Each row of a before or after table is a point. One or more steps were done to the points. Then noise was added and the rows were shuffled. The steps act on columns, c1 being the first. What was done? A step turns or swaps two columns, mirrors them in a line or flattens them onto one, adds a multiple of one to another, or multiplies or shifts one. Angles are multiples of 10 degrees, from the lower column toward the higher: turns from -170 to 170, lines from 10 to 170 but not 90. Use the fewest steps. Two steps may share a column if one is a turn and the other turns, adds or multiplies; they go together, in the order done. Otherwise the lowest column goes first.
(in the rows, 128 means zero)

Before:
[[169 112]
 [ 89 127]
 [147 136]
 [127 155]
 [155 110]
 [159 138]
 [130 138]
 [175 108]
 [ 76  95]
 [109 169]
 [192 107]]
After, 11 rows:
[[139 125]
 [158 134]
 [164 154]
 [117  79]
 [ 89 171]
 [117  79]
 [142  99]
 [116 100]
 [118 166]
 [139 110]
 [117  61]]
Steps: turn c1 and c2 by -80 degrees

Before:
[[125  89 214 137]
 [121  81 178 122]
 [126  96 125 144]
 [177  90 130 116]
 [120 124 124 115]
 [136 106 137 127]
 [126 108 155 131]
 [121 175 123 154]
 [152 164 138 164]
 [132  83 120 207]]
After, 10 rows:
[[128 141  99 144]
 [173 210 132 137]
 [133 123 122 117]
 [160 185 106 121]
 [113 128 169 165]
 [144 158 121 132]
 [126 150 115 127]
 [122 146  88 207]
 [132  96 164 155]
 [ 88 170 108 114]]
Steps: turn c1 and c3 by -150 degrees; turn c2 and c3 by 120 degrees

Before (10 x 9):
[[ 84 141 131 104 108 138  95 115 116]
 [138 159 124 154  97 150 148 116 134]
 [124 124 139 130 139 136  88 123 158]
 [126 138  99 132  97 144  85 139 218]
 [121 143 130 142 128 127  92 190 102]
 [114 120 127 148  20  94 107 117 103]
 [132 157 119 146 133 103 207 131 114]
 [122 145  94 132 101 126  82 108 102]
 [124  87 122 105 113 143 182 137 138]
 [ 70 102 108 143 105 140  85 119 107]]
After, 10 rows:
[[150 120 123 155  99  33 141 103 134]
 [ 88 117 135 140 124 101 118 186 105]
 [ 82 153 106 149  99 142  74 104 105]
 [ 84 134  94 127  95  78 129 137 220]
 [ 88 135 137 131 137 121 124 122 155]
 [106 113 128 147  14 199 119 109  99]
 [209  88 114 148 132 131 134 120 118]
 [ 94 117 129 101 105  92  82 124 124]
 [ 86 117  96 134 106 105 121 103  96]
 [184 167 124 105 114 165 124 148 137]]
Steps: swap c1 and c7; turn c2 and c6 by -140 degrees; multiply c6 by 2.5; add -0.5 times c4 to c8

Before:
[[131 158 160 143 107 143 146 107 124 139 132 103]
 [134 130  90 151 104 137  93 114 116 137 119 168]
 [ 57 134 136 150 104 160 138 115 149 144 184  96]
 [134 140  89 132  96 113  95 197 143 198 133 101]
 [144 146 101  81  84 118 115 128 143 102 156 232]
 [125 159 107 159  95  87 130 118 152 103 136 161]
 [ 99 143 128  98  81 100 120 118 109 115 145  94]
 [ 82  78  95 162 217  99 123 135 125 123 124 116]
 [ 97 144 202 158  85 106 121 120 140 158 110 112]
 [115  88 121 162  96  89 139 225 140  98 115 187]
 [ 79 138 117 105  89 129 149 131 144 144 116 113]
 [149 158  86  71 107 119  61 137 147 102 100 113]]
After:
[[ 76 138 134 159 127  82 126 127 146 131  76 129]
 [ 41 131 136 104 118 117 127 122 111 150 223 126]
 [133 153  87 208 133 139 165 143 110 113  93 134]
 [118 136  70 139 101 107 163 149 116 202  99 129]
 [ 80 142 198  97 115 120 142 102 116 168  71 134]
 [109 155 168 106 121 148 114 116 132 145 164 129]
 [121 140  96 115 118 147 173 138 138 145 139 130]
 [127 160 101 175 133  90 124 140 111 117 120 135]
 [102 167 110 101 136  69 138 136 107 118  42 135]
 [ 98  97  97  92 137  91 129 138 116 112  36 116]
 [ 63  77  96  95 139  99 143 141 132  95  64 119]
 [ 57 133 119 139 121 139 100 133 109 158 126 130]]
Steps: shift c1 by -20; flatten c2 and c12 onto the line at 10 degrees; flatten c3 and c8 onto the line at 160 degrees; turn c4 and c7 by 160 degrees; flatten c5 and c10 onto the line at 110 degrees; multiply c6 by 2.5; turn c6 and c11 by 60 degrees; multiply c9 by -1

Before (12 x 20):
[[137  82 135  93 125  84 120 119 139  62 142 121 135 176 168  84 136 165
  119 147]
 [154 115 130  96 141 121 124 117  95  74 138 104 144 161 164  82  98 143
  124 118]
 [156  63 120 128  84 129 137 150 139 165 155 130 117 147 139 174 121 118
  140 142]
 [149 103  84 106  98 112 123  86 116  89 161 137 131 144 171  86 121 154
  131 140]
 [155  92 129 136  96 105 167 141 138 134 140 160 140 116 107 154 126 137
  119 101]
 [143 118 184 141 114 136  64  97 147 131 164 152  52 139 103 135 223 104
  110 110]
 [149 105 127 118  88 120 142 146 151 139 119 160 122 110 128 156 100 109
   96 157]
 [130  89 138 167  79 122 121 135 167 130 148 161 114 151  98 144 132  76
  120 112]
 [125 157 144 136 131 116  71  86 163 119 156 106  74 165 120 130 209 134
  169 138]
 [124  77 113 127 103 145 116 122 140 120 121 178 137 130 115 190 121 119
   91 112]
 [169  90 134 124 124 112 106 110 118  93 117 151 144 151 167  96 119 155
  159 151]
 [155 126 142 104 103 121 123  96 106  58 146 119 168 166 189  98 153 151
  131 152]]
After (12 x 20):
[[149 103  84 106  99 111  94  87 114  89 228 138 130 144 171  87 117 102
  124 140]
 [169  91 136 125 124 113  94 110 119  93  94 150 144 159 169  95 150  91
  149 134]
 [154 116 130  96 141 121 117 115  94  73 157 104 144 158 165  81  75 126
  114 146]
 [131  89 137 166  79 122 125 134 167 130 188 161 113 147  98 144 110 173
  113  99]
 [144 117 185 138 114 135  43  96 147 130 236 151  53 133 103 134 192 160
  107 122]
 [156 126 142 104 103 120 101  97 107  58 182 118 168 165 189  98 138  95
  118 130]
 [156  64 120 127  84 131 153 151 139 165 207 129 116 150 138 174 130 124
  130 111]
 [124  77 113 124 104 146 114 123 139 119 107 177 137 119 115 189  67 147
   92 130]
 [126 158 143 136 131 114  42  86 164 119 210 106  73 176 120 129 247 117
  153 128]
 [138  83 134  93 125  85 114 118 139  62 170 120 135 170 169  85  98  90
  105 145]
 [150 105 128 118  87 120 154 145 151 138 101 158 121 100 128 157  64 120
  103  95]
 [154  93 129 136  96 105 177 142 139 135 163 162 140 115 107 154 118 141
  122 152]]
Steps: add 0.7 times c8 to c7; multiply c11 by 3; turn c14 and c19 by -20 degrees; add 1.5 times c19 to c17; turn c18 and c20 by 130 degrees

Before:
[[ 67 171 145 160 114 128 141 155 108 140 107 110 139  92 114 147 104 151
  135 159 102 103 129  99 144 112 130 105 126 151 168 150 129 141 100 167
   65 102 147 138 112 104 116 159 161 151 105 135]
 [113 160 163 162 117 133 126 176 114 133  88  92 169  86 143 130  98 141
  113 135 105 106 142 100 159 122 117 131 138 154 155 111 150 141 105 163
  104 114 155 186 115 138  85 159 157 125 105 113]
 [124 104 150 162  82 114  64 140 143 104 140 166 125 104 138  99 142  83
  109 162  62 134 124 132 104 122 128 135 106 115 160 151 115 157  64 130
  148 138 183 128 159 130 156 112  83  83 187  80]
 [114 126 111  84 111 106  97  95 166  84 156 130 105 120 160 117 108 126
  128 120 107 139 112 126 106 141 124  98 144  98 131 101 116 123 148 122
  129 119 140 135 157 186 133  93  86 124 156 145]
 [ 91 144 162 116 129 149 135 141 109 174  99 108 149  84 146 131 113 150
  143 147 106 101 134 126 153 165 115 128 139 164 132 139 156 141 122 170
   96 122 118 157  94  90  99 129 159 154  98  96]
 [132  78 103 116  85 128  93  75 170 127 167 128 142 108 145 150 110 126
   97 137 100 144 156 120  77 138 135 114 128  89 153  88  89 134 140 130
  141 111 135  95 141 171 138  91 116 117 178 116]
 [ 81 107 109 110 141 122 113  87 151 128 145 114 135 149 132 132 106 104
  110 115 106 161 154  80 113 142 110 119 144 147  93 117  85 128 164 141
  144 124 106 130 179 175 144 112 128 123 125 139]
 [118  99 112 118  89 111  88 139 176 100 153 153 132 126 135 122  94 109
   97 122  72 138 142 142  87 130 100 132 116  98 154  77 117 134 115  98
  149 131 141 101 166 142 174  77  82 129 140 121]
 [ 75 116 163  88 123 137 151 105 155 158 115  80 132 165 139 146 105 147
  115 101 109 118 191 109 141 148 117  92 151 134 128 144 114 108 160 137
   98  89 102 142 142 177 143 140 137 118 120 135]
 [148 115 142 166 101 142  79 134 161 111 120 151 149 106 145  93 121  94
   87 170  51 143  97 137 117 110 118 185 115 125 156 145 108 145 131 127
   91 155 174 110 126 108 157 132  78  83 168  96]
 [ 85 166  90 127 104 150 126 149 116 106 140  97 146  85  92 112 116 145
  142 170  91  99 130 142 160 147 131 124 122 101 158  96 180 151 112 144
  133 119 156 149 105 134 104 145 148 104  89 102]
 [100 100 168 115 181 133 149  93 127 141 145 105 147 147 134 159 120 138
   97 122  93 105 154 122 126 130 143 102 144 162 111 118 133 142 158 146
  101  84 103 151 138 153 116 146 126 158 102 134]
 [125 166 161 169 120 139 104 124 105 114 109 125 138  91 122 133  80 152
  136 151  96  92 126 116 185 148 120 131 121 149 172 135 136 115  89 158
  119  90 145 136  99 107 129 148 165 118  96 103]]
After:
[[115 125 111  84 111 105  97  96 166  18 156 131 103 121 160 117 109  97
  126 121 105 139 113 126 106 142 123 118 144  97 131 101 116 123 147 122
  129 118 140 135 156 187 132  94  86 124 155 146]
 [149 115 143 168 101 143  77 133 160  84 121 150 149 107 145  93 120 127
   81 171  52 143  97 139 117 111 118 246 116 125 156 144 108 144 132 127
   90 156 175 110 111 108 156 133  79  83 168 110]
 [132  77 103 116  85 128  93  75 169 126 167 127 141 106 146 150 110 114
   92 136  99 145 156 119  78 139 135 127 128  88 153  88  89 135 139 130
  141 111 135  95 130 170 138  92 117 116 178 128]
 [112 160 163 161 118 133 125 176 114 140  88  92 169  85 142 131  98 151
  114 134 107 107 141  99 159 121 118  95 137 155 155 111 149 141 106 162
  104 114 156 185 111 139  86 160 157 126 104 117]
 [125 165 160 169 120 140 104 125 105  93 110 126 138  91 123 132  79 167
  136 151  96  93 126 116 184 147 119  67 121 147 173 135 135 115  89 157
  120  90 145 137 103 106 128 148 164 118  97  98]
 [ 76 115 164  88 124 138 151 105 155 203 115  80 131 166 140 145 106 126
  115 101 110 118 191 108 142 147 117  61 152 134 129 144 113 109 159 135
   98  90 101 141 135 177 142 138 138 118 120 142]
 [119  98 111 120  88 111  89 139 176  58 153 154 133 126 135 123  95 103
   86 122  73 138 143 142  86 130 101 179 116  98 153  77 117 133 116  98
  148 130 141 102 153 143 173  77  82 130 140 136]
 [ 85 166  90 126 104 150 126 150 116  74 140  98 147  85  91 112 116 151
  139 169  92  98 129 141 160 148 131  83 122 102 157  98 181 153 112 143
  133 118 155 149 110 134 106 145 147 104  89  96]
 [ 99  99 169 113 181 133 148  92 127 161 144 104 148 148 135 160 121 121
  102 120  94 105 153 122 127 132 143  89 143 162 110 119 132 141 159 147
  101  85 103 152 128 153 116 145 127 159 102 144]
 [124 105 151 161  83 114  64 141 144  69 140 166 124 104 138  99 143  65
   84 161  62 134 125 131 103 122 129 247 107 115 160 151 116 158  65 129
  149 139 184 127 151 131 156 112  82  83 188  92]
 [ 80 105 109 111 142 121 112  87 150 128 146 115 135 149 132 132 106  84
   98 115 105 161 155  81 111 141 110 186 144 147  94 116  86 128 164 141
  143 124 106 129 168 176 144 112 128 123 125 151]
 [ 67 172 145 160 114 127 142 155 109 156 109 110 138  92 114 146 105 141
  143 158 102 103 129  99 145 112 130  56 126 150 169 150 130 142 100 167
   66 102 147 138 114 104 116 159 161 150 105 129]
 [ 92 143 162 115 129 148 134 141 109 242  99 107 149  83 144 130 113 161
  140 146 108 101 135 127 154 165 116  70 139 164 132 139 157 142 121 170
   96 122 118 157 101  91  99 129 160 155  98  89]]
Steps: multiply c10 by 2.5; multiply c18 by 3; turn c18 and c28 by -60 degrees; turn c19 and c41 by 20 degrees; turn c19 and c48 by -20 degrees
